Each row is a point. The points of each table are mixes of a few directions, plus a little noise. Count the directions of each table, and those that both share. Where both have some left over, give the other angles between the two spaces (their principal angles), to ten degrees, smallest first.
In the rows, zero is written as 128.

First (6 x 2):
[[141   7]
 [131 105]
 [123 171]
 [122 186]
 [126 143]
 [125 155]]
Second (4 x 2):
[[148 114]
 [ 87 156]
 [200  80]
 [ 76 162]]
Directions: first 1, second 1, shared 0; angles 50

First (5 x 4):
[[131 140  92  85]
 [102 126 182 199]
 [156 183  24 144]
 [144  75 190 115]
 [108 117 153  96]]
Second (6 x 4):
[[141 182 193  82]
 [122 102  97 150]
 [140 178 187  85]
 [134 151 155 109]
 [108  47  31 197]
 [124 108 104 145]]
Directions: first 3, second 1, shared 0; angles 60

First (10 x 8):
[[167 110 155 102  94 159 135 107]
 [ 45 116  95 163 177  64 152 165]
 [ 68 126 101 157 167  82 139 156]
 [108 117 124 133 136 113 140 136]
 [160 236  90 156 159 148  42 130]
 [ 61 114 104 155 165  77 150 157]
 [132  97 146 113 110 133 151 121]
 [150  63 171  91  82 148 173 107]
 [234 246 119 124 115 204  21  97]
 [155  56 176  86  76 152 177 104]]
Second (7 x 8):
[[ 85  65  67 130 118 186 132 169]
 [ 55  25  68 144 107 178  70 152]
 [165 206 147 147  91 105 135 146]
 [176 181 168 110 172 105 110  75]
 [149 155 191 118 140  61 176 100]
 [103  72  74 109 156 191 138 143]
 [163 193 180 138 112  71 134 113]]
Directions: first 2, second 4, shared 1; angles 80

First (10 x 11):
[[132 152 166  77 131 108 155 130 187 108 116]
 [ 58  40  96 215 126 105  58  87   7 179 149]
 [178 174 119 106 127 163 158 158 169 106 122]
 [ 90 116 181  88 132  74 134 105 161 124 119]
 [159 157 123 113 128 149 147 146 155 114 124]
 [119 114 118 146 127 128 115 123 104 137 132]
 [132 105  76 191 124 161  98 131  59 149 142]
 [174 168 113 115 127 164 152 155 158 110 124]
 [113 122 145 116 129 109 128 119 136 128 126]
 [125 132 142 113 129 118 134 126 144 123 125]]
Second (9 x 11):
[[ 63 104  90 138 142 124  59 114 143 173 145]
 [135  47 129 142 182 134 169 116  62 123 151]
 [119 127 147  92 133  99 134 131 158 143 124]
 [145 183  68 144  87 153  75 165 144 177 122]
 [135  90 100  97 174 132 138 151 138 173 148]
 [ 83 169 150 157 102 143  95  87 159  59 117]
 [109 123 160 153 118 121 133  95 104  84 122]
 [173 158 147 124 112 138 166 139 126  96 115]
 [188 151 161 106 105 109 181 152 115 124 108]]
Directions: first 2, second 5, shared 2

First (10 x 14):
[[167 166 106 116 151 149 139 133 140 131  84 142  90 143]
 [180 179  98 111 158 157 142 134 144 132  69 148  77 149]
 [112 151  93 128 177 135 160 132 157 141  87 101 100  87]
 [ 95 107 133 137 127 114 130 126 128 130 147 109 147 105]
 [ 55 121  96 143 184 114 168 130 162 147 111  65 125  41]
 [204 176 115 107 131 159 124 133 128 124  83 172  85 182]
 [102  69 181 141  62  99  89 119  90 113 209 137 192 148]
 [ 91  96 145 139 112 109 121 124 119 126 164 112 160 111]
 [137 123 138 127 113 127 118 127 119 124 139 139 135 144]
 [137  93 174 131  66 115  89 122  92 112 186 156 170 172]]
Second (10 x 14):
[[151 101 124 148 199 142 145 112 103 154 126 105 161 143]
 [116 165 125 107  68 119 128 151 160 110  98 189  81 123]
 [136 103 115 139 141 133 115 104 108 123 111 106 152 134]
 [117  94 133 146 156 145 148 161 132 141 172  95 132 106]
 [139 112 153 120 181 154 163 154 107 177 159 100 117 153]
 [151  95 163 137  79 102 104  65 109 114 107 132 152 123]
 [121 104 124 119 113 136  98 108  97 121 128  77 137 143]
 [113 150  95 107 128 141 112 141 120 121 111 114 113 150]
 [120 105  72 129 100 151 117 140 127 101  41 159 104 135]
 [116 249 174 129 114  58 149 145 216 118 227 202 129  69]]
Directions: first 2, second 6, shared 0; angles 30, 50

First (10 x 20):
[[139 148 188 108 125 148 129 140  98 115 101 186 131  67 122 115 215  71
  195 116]
 [110 109  67 154 128 117 122 117 155 137 148  75 113 198 121 147  46 190
   55 133]
 [146 130 140 150 119 150 117 135  77 116 111 193 118  63 109 138 211 102
  199  84]
 [ 85 148 162 102 162 128 148 145 162 139  94 120 103 208  69 103 109 134
   46 148]
 [ 59 146 157  90  87 137  71 123 168  66 109  59 111 180 126 176 126 144
   92 177]
 [185 147 182 121 174 149 207 147  98 184 106 241 136  82 100  61 175  62
  158  97]
 [230 132 124 128  89 175 205  93 144 173 175 183 163  95 210 130  44 102
  138 144]
 [ 84  96  64 140 174  53 101 133 149 139 150  26 134 183 123 107  69 187
   72 139]
 [133 100  70 184  94 127  66 121  73  90 144 131 122  59 143 179 184 150
  210  78]
 [108 124 123 104 130  97 111 124 155 119 141  65 147 145 158 123  97 137
  113 162]]
Second (8 x 20):
[[152 137 144 155 186 150 191 155  94 182  94 235  98 136  42  79 164 110
  110  71]
 [103 125 108 112  76 128  89 102 172  90 153  44 135 164 181 180  64 162
   98 177]
 [183 161 209  77 138 157 205 129 142 166 120 198 155  98 153  79 131  52
  142 154]
 [147 143 138 123  66 187 137 103 151 111 134 147 118 143 154 180  90 131
  112 147]
 [144 133 127 155  58 190  96 112  96  85 123 178 106  82 136 199 175 125
  186 101]
 [ 88  67   7 185 191  19  75 138 111 143 167  16 139 147 122 103  91 209
  110  98]
 [108 101  77 158 150  83  92 135 107 124 140  88 129 120 121 124 137 160
  140 105]
 [ 98 159 214  58 159 109 138 149 151 123  94 118 142 133 117  80 171  75
  126 169]]
Directions: first 5, second 5, shared 5

First (9 x 32):
[[102 145 106 164 139 120 175 175 108 170  94 127 131 152  38 117 133 126
  130  90 121 170  60 145  90  92 135 117 154 156 134 106]
 [102 126 152 120 127 174  98 127 100 107 142  96 181 105 165 145 110  87
  164 171 119  97 131 148 105  71  91  90 100 103 131 116]
 [138 130 130 117 132 132 113 113 138 111 132 120 129 128 149 128 137 134
  129 131 137 117 155 124 149 149 122 129 140 120 111 140]
 [156 131 116 121 132 102 131 114 157 124 123 142  93 143 126 117 149 161
  105 102 142 137 154 110 165 187 146 154 158 137 109 148]
 [160 115 135 103 121 113 105  92 156 106 147 143 101 120 180 129 133 149
  110 137 138 110 180 106 169 183 139 154 122 117 121 151]
 [114 133 151 108 136 178  83 112 115  88 140  83 180 111 182 142 126  97
  165 168 132  87 160 144 133 100  82  90 125  98 105 131]
 [157 133  96 142 131  69 169 136 161 159 106 168  63 161  69 105 153 180
   84  68 139 172 118 105 153 194 175 173 168 162 124 141]
 [ 74 110 157 140 111 174 124 155  69 141 149 115 190  89 142 153  78  58
  168 188  92 110  73 158  47   7 101  87  46 112 182  84]
 [147 125 112 135 124  90 153 130 148 148 121 159  85 143 100 116 137 158
   98  98 131 153 123 112 141 167 161 160 139 147 134 135]]
Second (8 x 32):
[[164 118 107 141 111  62 165 127 159 169 127 191  48 141  98 112 132 175
   75  83 124 165 114  96 140 187 193 185 126 159 150 132]
 [ 59 118 150 105 160 217 110 149  84  71 114  43 248 127 129 145 123  66
  188 193 143  89 136 179 113  35  20  62 127  92 117 126]
 [174 117 135 122 100  92 111  91 154 136 160 175  69 106 185 129 119 152
   99 126 117 121 156  94 145 180 178 166  97 129 143 134]
 [103 136 150 114 137 187  86 120 104  90 137  75 192 110 173 145 122  87
  173 170 129  89 148 151 120  82  75  80 124  97 109 125]
 [122 118 111 135 132 106 164 146 133 144 110 143 113 147  79 118 133 145
  108 110 133 153 108 126 128 135 138 147 135 145 142 130]
 [150 175 117 158 125 117 115 127 131 157 124 127  97 132 122 121 142 141
  137  79 115 143 107 121 119 146 166 113 170 143  92 115]
 [119 140 116 140 137 125 146 147 125 142 110 122 130 143  89 121 137 132
  129 107 130 146 106 135 121 122 129 121 152 140 121 123]
 [130 100 135 110 120 123 130 117 135 114 142 143 125 118 150 133 118 129
  114 154 131 117 148 119 138 136 123 149  93 119 152 137]]
Directions: first 3, second 3, shared 2; angles 70

First (10 x 32):
[[130 136 126 130 123 118 127 127 127 124 124 130 132 132 114 131 132 130
  130 125 126 134 132 126 127 127 129 128 133 134 125 133]
 [127 123 129 127 131 134 129 128 129 130 131 127 126 126 137 126 125 127
  127 130 130 124 126 129 129 128 127 128 125 124 130 125]
 [116  85 138 120 153 181 136 132 134 149 152 117 107 109 206 112 105 117
  118 144 141  96 107 139 135 131 122 127 100  92 145 101]
 [123 111 132 125 138 149 131 130 130 137 138 123 119 120 160 122 119 124
  124 134 133 115 120 133 131 129 126 128 117 113 135 117]
 [131 140 125 130 121 113 126 127 126 122 121 131 134 134 106 133 135 131
  131 124 124 137 134 125 126 127 130 128 136 138 123 136]
 [146 194 113 141  89  47 116 122 118  96  91 146 160 158   7 152 164 145
  143 104 107 177 160 110 117 123 137 129 171 183 102 170]
 [128 127 128 128 129 129 128 128 128 128 129 128 128 128 130 128 127 128
  128 128 128 127 128 128 128 128 128 128 127 127 128 127]
 [127 123 129 127 131 134 129 128 129 131 131 127 126 126 137 126 125 127
  127 130 130 124 125 129 129 128 127 128 125 124 130 125]
 [134 151 123 132 114 100 124 126 125 117 115 134 139 138  86 136 140 134
  133 120 121 145 139 122 124 126 131 128 143 147 119 142]
 [118  90 137 121 151 175 135 131 133 147 149 118 109 111 197 114 107 118
  120 142 140 100 110 138 134 131 123 127 104  96 143 104]]
Second (9 x 32):
[[117 125 113 111 151 128 122 106 143 139 135 133 117 126  97 129 115 142
  114 111  98 117 124 106 161 132 130 122 127 135  97 144]
 [144 133 149 152  95 128 136 160 107 112 118 121 144 131 174 127 147 107
  148 152 172 144 134 160  80 122 124 137 130 118 174 104]
 [114 124 110 108 156 128 121 101 146 141 136 134 115 125  89 129 112 146
  111 108  91 114 123 101 168 133 131 121 126 137  89 148]
 [111 123 105 102 163 128 119  94 150 145 138 135 111 124  80 130 108 150
  107 103  82 111 122  94 178 134 132 119 126 139  80 153]
 [141 132 145 147 102 128 134 153 111 116 121 123 140 131 164 127 143 112
  143 147 162 141 132 153  91 123 125 135 129 120 164 109]
 [142 132 146 149  99 128 135 156 110 114 120 122 142 131 167 127 145 110
  145 149 166 142 133 156  87 123 125 135 130 119 167 108]
 [121 126 119 117 143 128 124 114 137 135 132 131 121 127 108 129 120 137
  119 117 109 121 126 114 149 131 130 124 127 132 108 138]
 [127 128 127 127 129 128 128 127 129 129 128 128 127 128 126 128 127 129
  127 127 126 127 128 127 130 128 128 128 128 128 126 129]
 [135 130 137 138 113 128 132 142 119 121 124 125 135 129 148 127 136 119
  137 138 147 135 130 142 107 125 126 132 129 124 148 118]]
Directions: first 1, second 1, shared 0; angles 80

First (11 x 32):
[[141 128 124 132 133 125 106 120 130 134 117 130 133 140 130 122 129 131
  108 131 127 126 140 136 136 132 134 140 130 133 120 127]
 [106 134 143 140 135 126 185 137 133 114 154 105 135 113 118 166 102 132
  161 117 142 136  96 111 107 121 116  93 136 119 157 111]
 [110 130 152 138 129 127 184 144 124 125 158 102 137 116 118 156 105 137
  158 120 142 132 109 112 106 117 119 105 134 120 162 119]
 [111 116 173 110  92 143 173 173  86 160 165 117 120 110 128 102 137 137
  163 131 131 114 149 115 111 101 127 150 116 123 161 164]
 [136 110 126  79  78 150  76 151  89 161 113 174  92 120 148  40 191 112
  123 147 100 106 180 140 149 119 139 189  98 134  96 192]
 [101 124 126  98  99 144 150 148 116 120 140 148  97  94 132 107 153 109
  170 129 117 126 114 114 122 120 116 118 111 119 124 153]
 [151 149  91 179 195  97 103  69 189  89  97 107 165 163 117 201  79 136
   81 116 144 152  92 140 136 160 129  85 160 134 116  56]
 [172 136 116 171 176 103  77  87 157 131  97 108 170 181 124 158  96 150
   56 127 140 134 145 153 145 148 146 139 154 144 119  86]
 [126 139 129 159 160 113 155 112 153 109 135 100 152 136 116 181  89 138
  126 117 145 141  99 123 117 135 123  93 147 126 147  88]
 [ 79 120 136  80  77 155 182 170 101 120 159 153  80  69 133  96 165 101
  206 129 113 123 104 101 111 109 107 111 100 110 133 172]
 [175 123  93 121 134 124  18  97 133 145  72 163 127 167 144  79 160 124
   54 144 108 119 179 163 168 148 152 183 123 147  73 140]]
Second (10 x 32):
[[144  89  98 128 175 110 179 103  86 148 117 147 135  97 140 113 143 145
  121 141 135 160 146 129 137 133 114  70 107 107 134 130]
 [131 124  96 178 126 131 134 143 117 112 151 144 119 127 145  72 180 181
  104 155 121 120 153 155 124 113 137 113  90 123 114 138]
 [ 94 151 151 120  98 102 119 153 169 117 111 111 134 157 100 122  95 121
  126 109 115  86 130 129  90 154 105 188 152 134 118 118]
 [123 130 122 183 114 103 174 116  87  88 123 172 173 138 127 105 172 166
  152 156 189 152 155 148 119 119 149 118 140 109 117  92]
 [122 150 130 133 127 111 104 125 186 136 131 105 139 130  83 158  73 101
  120 118 100 126  70 114 119 152  98 121  98 130 134 139]
 [127 141 131  89 126 178  66 175 142 165 152  74  52 145 159  88 139 119
   67 118  47  62 164 145 108 110 118 186 124 159 134 178]
 [126  78 110 101 160 104 174 119 113 140 103 145 124  97 145 115 125 147
  133 116 129 136 147 115 139 149 113  96 126 112 119 124]
 [122 117 133 109 120 135 118 138 143 125 125 127 113 123 140 130 123 131
  134 113 122 116 128 118 139 131 134 138 135 134 119 130]
 [149 168 180  84 134 139 106  77 125 154 114 103 168 136  82 249  53  19
  171 112 161 181  58  94 141 127 127 125 175 136 175 112]
 [141 131 130 155  99 167 106 130 114  95 153 154 123 129 160 129 177 150
  152 141 162 141 129 133 164  92 184 123 133 137 117 120]]
Directions: first 3, second 6, shared 0; angles 40, 60, 80
